Every row gives one point. The last column is the point's height on a tilted bowl or saddle (a function of degree 2), plus a little noise. Count its main directions that bend up, bend down and stay straight.

Points (16 x 4)
[[  9  17 -38  39]
 [ -2  32  44   1]
 [  2  14  43  16]
 [ 29 -15  61  12]
 [ 14  27 -44  46]
 [ 37  12 -38  44]
 [ 15 -16  31  26]
 [-60  69 -41 -39]
 [-65  27 -24 -15]
 [-37 -53   4  68]
 [ 30 -61 -17   5]
 [-14 -55  43  81]
 [ 29 -35  16  20]
 [ -7 -23 -51  20]
 [-45 -58 -51  16]
 [-11  31  -4  18]]
Directions: 1 up, 2 down, 0 straight

Points (26 x 5)
[[ -4  13  31  55  16]
 [ -7 -17  13   8  14]
 [-11 -84 -62 -53  95]
 [-42 -15  42  53  18]
 [-22   8 -24  -3   8]
 [-33  46 -22  83  16]
 [-60 -58  18  64  27]
 [ 50  -2 -33  -3  14]
 [-11   3 -10 -39  25]
 [-35  -4   1 -27  16]
 [ 45 -24  -1  64  30]
 [-35  29 -49  -5  10]
 [ 42 -23  23  16  13]
 [ 38 -37 -12 -51  47]
 [-21   7  25  41  10]
 [-14 -15  24   2  12]
 [ 23 -70  38  48  74]
 [-43   6  14  68   8]
 [-35  20   7  -7   9]
 [-32 -95 -26  -9  73]
 [-23 -12  -9 -10  12]
 [ 24   1  51 -33  -6]
 [-29  12  19  -9   8]
 [-37  65   7 -29  41]
 [-42  -1  31  -9   8]
 [ 15  18   9 -22  10]]
Directions: 2 up, 1 down, 1 straight

Points (46 x 7)
[[  5  46  23   2   7  72  30]
 [-49 -36  -8  16  16 -30   6]
 [-10  -9 -39  -6 -26  22  17]
 [ 17 -27  -4   8 -21  44  47]
 [ 32 -62  -3  17   9 -25 -22]
 [-21  -7  12   5  37  -2  23]
 [ 27  34 -26 -10  27  43  -6]
 [-30 -13 -11  -1  13 -21  16]
 [ 18   6  32 -42  20 -40  61]
 [ 15  51  43   3  41  38  32]
 [-18  62   9  13  10 -37  49]
 [ 15 -11 -17  14 -82  -1  82]
 [ 31  46  20   9 -14  29  31]
 [  1 -69 -48 -34  -6  51   6]
 [-49  50   3  -3 -48   5  -6]
 [ 47 -12  10  32  37 -26 -24]
 [ -1  -4  15 -25 -11 -34   7]
 [ 24  16  -4  37 -34  20  57]
 [ 30  43  -2  14  14 -59   1]
 [ 22   8  -9 -15  12   1  17]
 [ 16 -21   0 -19  29  40  14]
 [ 33  -4  33 -18 -39 -16  19]
 [-28 -25   4 -36 -27 -23 -18]
 [-22 -34   9  23 -35  12   7]
 [  3  -4 -11  -7 -75 -95 -95]
 [ 15 -34   5  23  10 -12  -4]
 [ 27  -7   7  19   2  27  15]
 [-25  19   8  23  35  38   1]
 [-39  18  28 -25 -64 -30 -38]
 [ -9   8  14  -1 -17 -11  11]
 [ 53 -41 -15 -52   3  10  50]
 [ 17 -14 -28 -11 -18   7  22]
 [ 20 -45 -41 -36 -35  27  50]
 [ -4  21  27  33  33   7  18]
 [ -4  27  31  -8  -8  11  31]
 [ 11  -5 -48  12  18  40   1]
 [-12  -5   3 -50 -29  49  58]
 [-17  25  20 -29 -12  -2  29]
 [-12 -37  39 -31  21  11  18]
 [  9  37 -22 -15   2  34  12]
 [-10  -8 -18  -1 -15 -13  10]
 [-24  -4 -21 -19  -5  25   0]
 [ 25  49  21 -13 -19  21  40]
 [  6   3  24  24   0  14  11]
 [  7 -30  -6  27 -27   1  29]
 [-18  -3  15   3 -25  16  14]]
Directions: 2 up, 3 down, 1 straight

Points (69 x 9)
[[ -4  17  11  11  -2 -11  -6 -21   8]
 [  5  50  19   9 -11 -39 -20  10 -19]
 [  0  -1  38  62 -19  10  -7  11 -14]
 [-25 -13   1 -10  48  28  17  21 -15]
 [-26  25   5  27  -1  -7  -6  11  -1]
 [ 24 -19  11 -62  21 -12  -3  49 -35]
 [ 32 -52   6   0  12  13 -38  68 -43]
 [-18 -19  39  43  -4   6  -1 -22  -2]
 [ -1   8 -18 -17  -5 -25  29  -1  -3]
 [ 57  -8  45  19 -24   8  22 -45 -37]
 [  9  19 -29  -2  40  36   4  29 -17]
 [ -4  -6  44  36  14  18  29  14 -12]
 [  3  23 -28 -85 -19  16  42   4 -54]
 [-26 -19  11 -62  10  45   5  32 -34]
 [ 15  30  28 -28  11  53  12 -25 -34]
 [-22  -1  -1   5 -20  53 -76  17 -40]
 [  1 -39 -28   3   7  35  32   2  -8]
 [-38   5 -14  18 -46   2   3   2  -4]
 [-15 -16   5 -10 -17 -30  45   3 -10]
 [-42  11 -18  19  31   1  -5  26 -11]
 [ 21   4 -27  28   7   3 -48 -38 -15]
 [-10 -39 -15  53  54 -16 -43  10 -27]
 [ -4  33  -8 -23 -25 -33 -50  -5 -21]
 [ 21  26 -14  22  53   6  19  30 -25]
 [-31 -26  22 -26  43  41 -29  17 -26]
 [  8 -18   2  12  15 -40 -11 -11  11]
 [-24  -9 -32 -30  37   3  -3  28 -17]
 [-17  39   8 -20  -1 -13 -20  39 -23]
 [ 29   1  12  13  24 -19  18  17  -3]
 [-45  -4  21 -20 -12 -11   9 -89 -46]
 [ 25  45  -7   4   5 -26 -10  10 -13]
 [ 20   4  13 -46 -14  11  32  -3 -20]
 [-18  -1 -19   4  11  57 -48  21 -21]
 [-23  12 -27  -6 -33  64   8   0  -4]
 [ -3  -2  69   4  53  55 -76  29 -79]
 [-54  -7  -2 -31  -5  15   7 -12 -11]
 [  5 -61 -19 -32 -21 -23   3 -21 -16]
 [ 73 -20 -25 -11 -14  59 -82  -1 -95]
 [ 36 -21 -11 -45  26  -8 -35 -17 -15]
 [ 16   9 -21  -9 -13  44  -8 -19  -9]
 [ 14  -3   5  69  -1 -26 -21 -44 -16]
 [  7  22  45  31  26  35 -43   6 -24]
 [ 28  -7 -33  38  23  30  -6 -11 -12]
 [ 33 -30  -8  35  -5   4 -54  10 -13]
 [ -9 -13   8  64  67 -29 -34 -41 -32]
 [-53  33  50  23  95  -3 -28 -19 -75]
 [ 31 -50  22 -43  45   1  25 -19 -33]
 [  7   3  11  52   3  47  44 -18 -21]
 [ 19   5  15 -10  -8  -4  24  -5   1]
 [ 27 -24 -28   8  -4  30  13   2  -5]
 [-53  18  22  49  -3 -20  -1  32 -31]
 [-41   5  -1  54  23  10   5 -10 -12]
 [-25 -13 -12  -7  -2  13 -43  21  -5]
 [-34 -64  10 -31  49  -7  -5 -33 -27]
 [  5  17   0   6  21  -2  -3  34  -3]
 [ 33 -29   7 -26  60  35  13  -5 -40]
 [  8  18  51  33 -48   6 -23  38 -40]
 [ 13  -3 -20  37 -12 -31  -8 -19  -2]
 [ -5 -32  12 -23  -3 -67 -31  -1   3]
 [  6   0 -16  -6  39  31  37  29 -17]
 [ 11  19  25 -17  11  54 -66 -29 -41]
 [-11 -29  35  -9  19  23  10  -8  -3]
 [  4 -23  49 -46  27   7  41  -4 -31]
 [-17  -6  19  12 -13  18 -28 -23   4]
 [-32  -5  -8   1  -7  44  10   1   4]
 [-26  13 -93 -21 -10  15  -8  19 -30]
 [ 16  42 -14 -36  -5 -24  15 -15 -21]
 [-66 -17  16  -7 -14 -12 -23  17 -19]
 [ 15 -34   9   7  -7  44  61  14 -28]]
Directions: 0 up, 7 down, 1 straight

Points (68 x 9)
[[ 23 -13   1 -20  21 -19  23 -21  20]
 [  4  16   7 -24  26 -41 -16  44  40]
 [ 34   4  15 -15 -37   5   9  47  33]
 [  7   0 -25  22  11 -19  32  52  47]
 [ 11  -2  -2  13 -26   8  20   5  16]
 [-23 -16  26  27  -4  20   1 -39  42]
 [-16  28  42 -22   3 -16 -29   8  32]
 [-18  22 -45  10  -9  -4  25  -4  20]
 [  1  12  -7  25  36  20  -1  13   9]
 [-17  -8  15 -40  11  33  39 -25  42]
 [-11  10  18 -13  -5  12 -22  -3   6]
 [  0  -2  11  17  33   8  -3   6   5]
 [-11  -9   9  61 -30 -18  37  22  67]
 [-22  -1  -2 -21  20  23  47  13  37]
 [ -9  42   3  24  -4 -18   0  -3  21]
 [ -9 -12  19  37 -21   2   9   4  25]
 [ 11  10  -6  13 -37  13  20   9  23]
 [ -4  11 -18 -22 -19  -3  29 -18   9]
 [ 48   7 -20  -8  51  -6   8 -24  37]
 [ 18 -39  -9 -21  19  -7  13  45  45]
 [  8 -14  11  31  16  27 -14   7  12]
 [-26   0 -39 -24  28  -6  -9  -1  15]
 [-16 -20  -1 -21 -18  19  22 -35  27]
 [ 32  -3  -5  24 -27 -13  -7 -19  23]
 [-17   2  54 -14 -25  23  29 -47  68]
 [  5   8   4  25  15  19  29   8  16]
 [  1  22  23  14   9  -5  45 -15  29]
 [ -4  -2 -44  24 -59  12  -5  -9  35]
 [  5 -24  16 -15 -29  -4 -27  39  23]
 [-12  13 -13  51  52   6  22  10  30]
 [  0  35  12 -18  20  12 -12  11  11]
 [-15 -26  -5  -7  21  -9 -22 -21  17]
 [  7   6   0   3 -42  14  18   5  20]
 [-24 -23  -3  36 -10  -1 -16 -20  28]
 [ 29   2  22   5  19  31  13  38  21]
 [ 13   9   0  13   1 -13  -4 -22   5]
 [ 33 -43  13 -20   9  15   2 -48  54]
 [-14  38   9  21   0 -28  20 -15  30]
 [  8   9  32 -12  39 -18  11 -24  20]
 [-10  10  11  21 -19 -28  14  51  42]
 [-25  22  15  18 -27   8  26  23  38]
 [  2  14 -22 -16  -6  45 -24 -31  22]
 [-21   2  13  22  42 -21  19 -21  26]
 [-10  -1  25  16  32  15 -14 -22  15]
 [ -7  23  -9  -2  -2  -3 -10   7   0]
 [ -2 -28  -1   9   7 -14   3  -9  11]
 [ 18   4 -22 -10  -6  -6  15   4   5]
 [-32 -12 -11   5  17  -8  16   8  20]
 [  1   8 -29   9  -2   7 -43   3   9]
 [  2 -27   1   1  24 -18   3  14  16]
 [ 45  11  22 -23   0 -17 -13  -7  21]
 [-42 -14   2  21 -17   1  58   1  65]
 [ 39  37  46 -33  -1  34   6 -16  46]
 [  2 -13 -21 -26   8  47  30  15  41]
 [ 30  -9  38   0  26  46   1   7  24]
 [-29  35  -7  -1  11 -16   5 -34  19]
 [ 13   6  46 -19  17  26  -8  45  31]
 [-15 -46  26  -3   7   7 -13  26  34]
 [ 95  17 -12 -20   9  15  40   7  95]
 [-44   9 -10 -27 -21  15  30   7  25]
 [-12 -28   5 -33   4 -10 -12 -34  18]
 [  1 -12   3 -22  23   9  -1  28  16]
 [ -7  -8 -30 -14 -11 -12  -2  43  17]
 [ 15 -17  -1 -24  -8 -14  22   8  10]
 [  5 -16 -17  10 -23   6  20 -16  19]
 [ -2   3   2  -2  -7  24  22 -42  27]
 [  5 -28  13 -43   9  10  36  12  32]
 [-32  36 -28   8 -12 -21   1 -45  25]]
Directions: 7 up, 0 down, 1 straight

Points (71 x 9)
[[-50  22   0  12  25  22  64 -38  -1]
 [-24 -40  -1  -8  14 -11  32  17   3]
 [-38 -47   1  26 -45  -6 -17  10  -7]
 [-21  11  29  11  -4  -7 -12  35 -11]
 [-22   9 -24 -19  57 -33 -20  14  15]
 [ 14   8 -26 -17 -13  -1 -37  12  23]
 [ -5 -23  12   3  -5   2   8  26  -8]
 [  9  21   6 -13 -11   4 -21 -12   4]
 [-39  12  -7  33 -49 -18   8   5 -13]
 [ 22  18   8   9   5  49  39  21 -16]
 [  5  -4 -13 -15 -16 -11  10  19  -6]
 [ -5  13 -37   6   2   4   8  69  -5]
 [ 22   9   2 -10 -23  -2  -4  15   0]
 [-36 -14 -35  30   4  22 -19 -24 -15]
 [ 12  19   6  13  -4   8 -38 -17   3]
 [ 22 -21 -11  34  14  12 -22  12  16]
 [ 21  -5  22   5 -79 -32 -18  36   9]
 [-29  31  16 -12 -26  49  -2 -10 -32]
 [ 33   0 -10 -12   3   6  -5 -39   9]
 [ -3  10  53  -5 -37  13   0  12  -4]
 [-14  35  31   5  17  12  58  -1   6]
 [ 17  29  22  47  -4 -40 -10  19  22]
 [ 44  49   8  20  15 -46 -10 -51  33]
 [  0   6  12  29  26  15  17 -43  13]
 [ 11 -28 -13 -17  -4  28  20 -45   6]
 [-63 -11 -30  22  30 -24 -40 -13  40]
 [  1  -9 -53  32 -14   7   9   6   6]
 [-10 -52  -8 -73   6 -12  -4 -24  49]
 [ 17   5  13  31  18  30  -9  15  -3]
 [ 33 -23  33  23  35  -3 -19 -31  37]
 [ 43 -45  20  -4 -37  36  14  -8  20]
 [ 17  -4 -29   9 -34 -15  53  70  -4]
 [-27   9  -5 -48   4  -6 -44  18  25]
 [ -7  16  43 -26  10   1  13 -26  20]
 [-28  13 -26 -34  17 -34   8   2  13]
 [-26 -49  -5 -44 -27   8  -7 -23  28]
 [ 10 -20 -21   9   9  23   0 -39   5]
 [-54 -19  26   4  26 -42 -41  33  23]
 [ 19   7 -59 -28 -95  -1 -21  14  95]
 [-12 -17  22 -34  18  35 -30  51  17]
 [ 12  26 -26  29 -12  -6  91  56 -11]
 [  0 -20   4 -85  32   4 -16  32  34]
 [  8  24 -39 -10 -31   8   2 -44  14]
 [-13  15 -42 -27 -21  17   7  16   7]
 [-23 -28 -18  -6   0  34  37  18 -22]
 [ 12 -30 -13   8  19  -4  19 -50  21]
 [ -4 -36  17   2   7  12  16  55  -4]
 [ -1  31  28  14  -7  34 -14   3 -13]
 [-56   6   1  19  19 -57 -15  43  17]
 [ 30  -7  12  28 -31  -6  14   2   5]
 [-39  19  -6   5 -14 -14 -22  10  -4]
 [ -2  -4 -47  17 -25  46  22  -3 -29]
 [-53  16 -21  -9 -56  21   6  54 -37]
 [ 24  10  -4 -10  -4 -34  -4 -27   4]
 [ -9  40  -4  14  42 -21   7 -17  18]
 [ 13  -1   1 -27  52  24   4  49  -2]
 [ 18  -7   7   6  37  45 -26   1  12]
 [  1 -28  27   0   5  13  -8 -11  12]
 [ -3  81 -11  -3   5  14  -4  35  13]
 [ 14 -16  -3 -11 -27 -30  -4  26  -3]
 [-50 -15   6  34  21 -41   0  15  30]
 [ -5  12  21 -30 -45  -3  -9 -87  27]
 [-35 -16  13   9  -8 -12 -40  23  -1]
 [-47  25 -53  28  -3  25   9  60 -39]
 [ -2 -16 -12  58  20   1 -20 -16  18]
 [ 12  21   3  -4   3 -14  -5  -3  -1]
 [ 17  -1  14 -16   0  12  16  26 -10]
 [ -2  42 -16 -12 -19  41  25  11 -17]
 [ 42  -6  50  44  16  43   3  -3  38]
 [ 19   4  10 -10  20  -6  38 -58  14]
 [ -2  28   9  37  14 -28  13  -7  20]]
Directions: 4 up, 1 down, 3 straight

Points (60 x 9)
[[ 69  43 -56  32  11  22   6 -29 -23]
 [ 25  10  13   2  25 -17  -1 -10  -1]
 [ 35  -9 -22 -19  34 -16  -8  30 -28]
 [-51  35 -47 -14  -6  -1  31  26  47]
 [ 36 -34  64 -45 -36 -19  33  -9   7]
 [-21 -26 -57  60 -30  19  -2 -15  33]
 [-16 -55 -19   1  42  49  13 -75  50]
 [ 16   9 -44   5  54 -48 -14 -40  52]
 [-17  43  32  21 -38 -16 -12 -61 -32]
 [ -2  46 -42 -11 -18 -21  14  22  59]
 [ 43  30  32  39 -45  29  25 -20   5]
 [ 35  37  -2  -9  -4  16 -34  11  -5]
 [-12 -17   8  14  22   0  24   6  14]
 [  7 -12 -26  15  -4 -19 -22  -5  -5]
 [ -3  -5 -37 -11  38  23  70  -1  32]
 [ 45  -1  38 -45  23  -2 -30   2 -15]
 [-18 -14  -1  -8  -1 -49 -21 -22  17]
 [ 21  -9 -44 -42  19 -35  34  18  18]
 [ 25  24  18  25 -14 -20 -24 -34 -17]
 [-13  15  -9 -19  25  29  72 -38  45]
 [-23 -30  29  26  58 -19  27 -24  23]
 [ 13   1 -17 -16   4   4  -3  -1  16]
 [ -2  73 -53  -9   3 -21 -87  79 -16]
 [ 32 -43  -6   3 -30  45 -23 -36  -4]
 [-12   1  63  11 -20  43 -13  41   3]
 [-76  27  43  33 -41  48  -9  48  46]
 [ 46 -14 -33  22  24   4 -70   9 -88]
 [ -3  -5  74 -57  30  32 -47  31 -54]
 [-62 -10 -19  31  34  22 -19 -42   1]
 [ 21 -56  26 -16 -17 -54  19 -12  22]
 [  5  49  15 -48   9  24 -24 -32  18]
 [-49  51  -7 -24  -1 -28  23  43  22]
 [ 11   6  53 -34  -4  50 -32  28 -23]
 [ 41  14 -11  79  10  36  20  -2  32]
 [-23  24  10 -44  52  13 -46  21 -33]
 [ 34   4   7 -52 -47  70 -15 -23  21]
 [-66  16 -28  20 -18  44 -45   3 -24]
 [-33 -35  21 -20   8  54  18   2  20]
 [ -7 -21  33  -2  -6   6 -32  53 -51]
 [-41 -13  20  -6   5  10  32  26   8]
 [ 51 -45  -2  64  -3 -36  31  44  20]
 [ 30  -9  -1 -17  18 -37   6   4  16]
 [ 31  -5  10 -32  48  12  37  95 -93]
 [ -1   7  14   6   5 -52  64   1  26]
 [ -5 -22  20  62 -21 -66 -30   8 -72]
 [  2  81  18  21   0  64 -94  45 -43]
 [  0 -15  -9  12 -21   3  19 -17  41]
 [  0   3  29   9  38 -12  30 -55  20]
 [ 69 -19 -45 -17 -25  18  11 -15  38]
 [ 44 -12  53 -36 -29  14   5  16  -2]
 [  1 -43 -22 -23  46 -59 -51  25 -58]
 [ 23   3  -6  47  24 -26  26  30   9]
 [ 23  22 -10   6  16  10  61  50  27]
 [-41 -12   2  55  -7 -84 -16 -10 -55]
 [-16  12 -41  46   5  13 -22   6  -5]
 [-41   1 -12  18  60  20  42 -17  24]
 [ 20  19  20 -52 -16 -27 -49  -5  45]
 [ 22 -66  30 -28  40  86  -3  71 -83]
 [ -7   4  -4  -4 -22  20  -3 -28  26]
 [ 39 -37   6 -13  20  -9 -33   1 -23]]
Directions: 2 up, 3 down, 3 straight

Points (72 x 9)
[[ 17  17 -19 -45 -95  14  37 -36  10]
 [ 48 -44  19  -7  37  29   1 -87  59]
 [ 18 -10  41 -30   0  20  25  54  26]
 [ 17  17   6  29  13  55 -28 -31  47]
 [ -9 -20 -47  50  -8 -20   8  11  32]
 [-27  -7  46  12  28  32  -9 -27  38]
 [ 30 -19 -79 -55 -14  45  15 -36  32]
 [-46  13  14 -49 -34  -2   1  12  12]
 [ 33  36  38 -18  27  10  36  39  13]
 [  3   6  -5  25   3  60   2 -49  35]
 [ 51 -39  23 -20  -5  18  -1 -41  19]
 [ 57  60  21  42   0 -59   8 -25  14]
 [ 68  -2 -27  20  23 -12  23 -37  -5]
 [  8  27  24 -19  76  51  58 -54  38]
 [ 13 -45   4   0 -12  35  -4   5  37]
 [ 47  21  51 -34  -2  -6 -25   8  17]
 [ 11   0  -9  52 -28  -5  51 -35  15]
 [-22   7  55 -49  -7  10  12  27  28]
 [ -1 -42 -11  41 -18 -25  38  45  38]
 [ 22  38 -16 -36  -5 -41 -43  11 -21]
 [-48 -16  -9 -19  -9  20  26  -8  -7]
 [ 65  14   0  18 -60 -35  15   5   0]
 [ 18  15  39  16  -2  24  51  14  28]
 [-55  44   4  49  33 -78 -37  20  95]
 [-15  29  53  14  22   5   9   8  36]
 [-23   8 -40  31  -9   2  -2 -15   8]
 [ -4  45  11   1  15 -53 -31  11  19]
 [ 11   2 -13 -30  22  73 -33  41  31]
 [-55  19  78 -25  24  19  29  -1  42]
 [  9  17  31 -11  10 -46  31 -10 -11]
 [ 18  44  24 -34 -25  -4  85 -27   1]
 [ 24  30  -9 -26  54  17 -14  -4   1]
 [-10   7 -41  -6 -50  14  30 -32   1]
 [-57   9 -14  15 -10  19 -13 -13   5]
 [-11 -57  -1  -6  -2  16  35 -50   6]
 [  8  11   6 -24 -13 -15  -6  25  -3]
 [ 38 -35   5  -4  34  -3 -18 -18  18]
 [-17  -4  -3   1  11  29 -38  39  17]
 [ -7  34 -36 -43   2  16 -65  19  -6]
 [ -6 -30 -32 -29 -34  13 -59  37  33]
 [-11 -17  25  14 -18  13  46  13  17]
 [ -7   2 -10  17 -28 -41  -7  48  31]
 [-18   9  -1  -2  -3  39   4 -20   7]
 [-76  15  -5  14 -10  66  46  71   9]
 [  3  51  -4 -25  40 -21   0 -73  -2]
 [-38   1  19  34  39 -10  16 -23  16]
 [ -9 -12 -62 -21 -17  23   1 -27   3]
 [-13 -34  10  12   2 -26 -38 -15  17]
 [ 55   2 -19  15  49   5 -20   7  17]
 [ -8 -14  -3 -29  10  14  -1  -9  -5]
 [ 53  18  -8  45  20 -13   1  25  19]
 [-16  59 -75  48  33   3 -54  27  32]
 [ 20 -21  11  35 -19 -21 -24 -12  17]
 [ 30 -41 -27  44  13   2 -38  59  58]
 [ -8 -10  36  14 -28 -45 -40 -60  -1]
 [  5  -7  76  61 -28 -45  -2  -6  68]
 [  4  30 -24  -9  24  19  11  50  -6]
 [  6   2 -10  -4   1   0  87 -38 -18]
 [ 11 -11  20  22 -22 -67 -63 -35   3]
 [ 48  -4   5  34  22  19 -13  -8  32]
 [ 29 -30 -53   7 -49   2 -12 -14  19]
 [ 27  34 -13 -29  43  48  21  17   3]
 [-36 -60  50  13  48 -38 -47  10  74]
 [ 11  43 -45  36  -9  15  23   8  22]
 [-16   7 -55  10  51  40 -26  51  -1]
 [-11   0 -27  11 -17 -10  14  11   4]
 [-10   7 -34 -16  57  18 -21 -15   3]
 [-39  -4 -23 -36  41  18   9  50 -18]
 [ -6  39  11  -2 -63 -13   2 -29   8]
 [ 32 -26  -4 -60 -30  19 -18   6  15]
 [ 65  39   5 -22 -29  51 -16 -27  33]
 [-12  29  -7 -14 -18  16  11  28   9]]
Directions: 5 up, 1 down, 2 straight

Points (76 x 9)
[[ 21  -3 -14  21  -4 -19  -4 -24  -9]
 [ 91 -28  18  18  -3 -20  17  -8 -13]
 [ 59  -8  11 -21 -58   8 -28   6 -33]
 [-27   4 -39   6 -21  14  27  -4  -7]
 [  1 -40  35  -2  25 -24 -27   0 -15]
 [ 10  -1  -1 -22 -62  57   5  46 -20]
 [ 24  -7  34  51   3   3  38  -3   7]
 [ 16  21  18   3 -11 -24  44 -69  21]
 [-95  62 -15   4  35  -6   7   1 -55]
 [-22  57 -20 -22  50 -12   7  -7 -34]
 [-27  21 -35  -8   5  35  15  11 -13]
 [-59  -8   4  -3 -31   9 -30 -13 -41]
 [ 27   1 -37 -12 -51  -2  -6   8 -28]
 [-27  17  81   7 -31 -21  39  23 -59]
 [  7 -42 -40  10   1   3  35  44 -16]
 [-16   6 -31  26  58  -4  14  28 -38]
 [-10   8 -33  12  -7 -34  37  25 -11]
 [ 21 -56 -62  22  42 -35  15   3 -44]
 [ -6  17  42 -11   3 -16  21  55 -17]
 [ -9  32   7 -73 -43 -19 -25  -8 -25]
 [-87  -4  20  41  23  30 -61  20 -68]
 [-67   1  -5  40  -8 -30  -1  -6 -30]
 [ 19 -45 -54  34   9 -20   4 -38 -29]
 [  4  51 -17  62  28  24 -28 -34 -38]
 [ 21 -15 -10 -11   5  25 -36  -1 -26]
 [  0   1   8 -38 -24 -16  34  32 -11]
 [  5 -37  34  -3 -29 -20 -21  -1 -25]
 [ 30  10 -13 -21   7  12 -35   5 -15]
 [-26  83  47  49 -54  -1  14  32 -25]
 [ 60  42   0 -33  51  17  27  11 -28]
 [ 36 -16 -27  -4  46 -47 -21  -5 -22]
 [ -7 -30  37 -37 -38 -33  14  13 -19]
 [-50 -41   4 -49  26  40  20  17  19]
 [-18  33 -52 -26 -41 -26 -16  11  -6]
 [-18  36  24 -25 -27 -53  11  -7 -27]
 [-59  27  34  -2  23 -18  20 -31 -46]
 [ 37   7  57  30 -25  32 -61 -37 -72]
 [-37  17  24  28   7 -38 -10 -26 -37]
 [ 30 -15 -18  77   5 -14  20 -44 -10]
 [-13  49 -15  14  22  57 -32   3 -34]
 [ 12   6  46  59   6 -16 -82  47 -56]
 [-21  47 -21  27 -91  -2 -28  21 -20]
 [ 46  21   8 -20 -16  23  25 -18 -11]
 [  0  33 -18   9   2 -10  26  39  -9]
 [  1   7   0  11   7   8  18  40  -2]
 [-40  18 -14 -67 -13  38   3  22 -24]
 [-15  -4  -3 -11  51  14  43 -22  -3]
 [-20  16 -45  -6  29 -26  21  -6  -5]
 [ 59  -8 -23  16 -18   0   3 -16 -22]
 [-57  36 -52  15  51 -47 -20 -25 -26]
 [-46 -44  32   6  52  20 -11  -2 -27]
 [ 68 -13  47  67  82  -6  18   6 -63]
 [ -1 -38 -23  -7 -60   9 -37  -1 -47]
 [-14  56  13  28 -44  -4  -2 -19 -12]
 [-20  29  67 -25  27  21  26   0 -36]
 [  3  61 -59 -23 -61 -15  -6  30 -15]
 [ 35  45 -19 -47  18  54 -18  71  -4]
 [ -5 -30 -56 -45 -34 -67  26 -35  26]
 [-10 -35 -29  28 -28 -21  -1  11 -26]
 [-28  -4  15  42  39   5  20 -40 -28]
 [ 48   5  40   6 -77 -67  -7 -17 -48]
 [ 69 -15  11  41  35  19 -86 -19 -95]
 [ -4  16  48  28  34 -16  46  64 -20]
 [-24 -32  17  -7  32 -10 -41  11 -18]
 [-36  39 -12  18 -15  16  34  38   0]
 [-45 -46 -35 -20  73  19 -48  19 -34]
 [-24 -15 -40  -2  -4 -20 -10  26 -12]
 [ 14 -29  -4   8 -23  30   6 -49 -40]
 [-55  -3 -23  39   8  -3 -61  13 -38]
 [  3 -42 -16 -14  32  14  14   9  -1]
 [ 33  26 -48 -73 -35  -8 -34  68 -18]
 [-61  -2   1  20 -22 -17 -28  49 -30]
 [-23   9  20   2  -3 -43 -12 -28 -20]
 [ 12 -23  33 -44  23 -17  33  35  22]
 [-19  17   9  41 -67  -9 -21 -24 -39]
 [-10  54  18  32  -7  29 -33  45   3]]
Directions: 3 up, 4 down, 1 straight
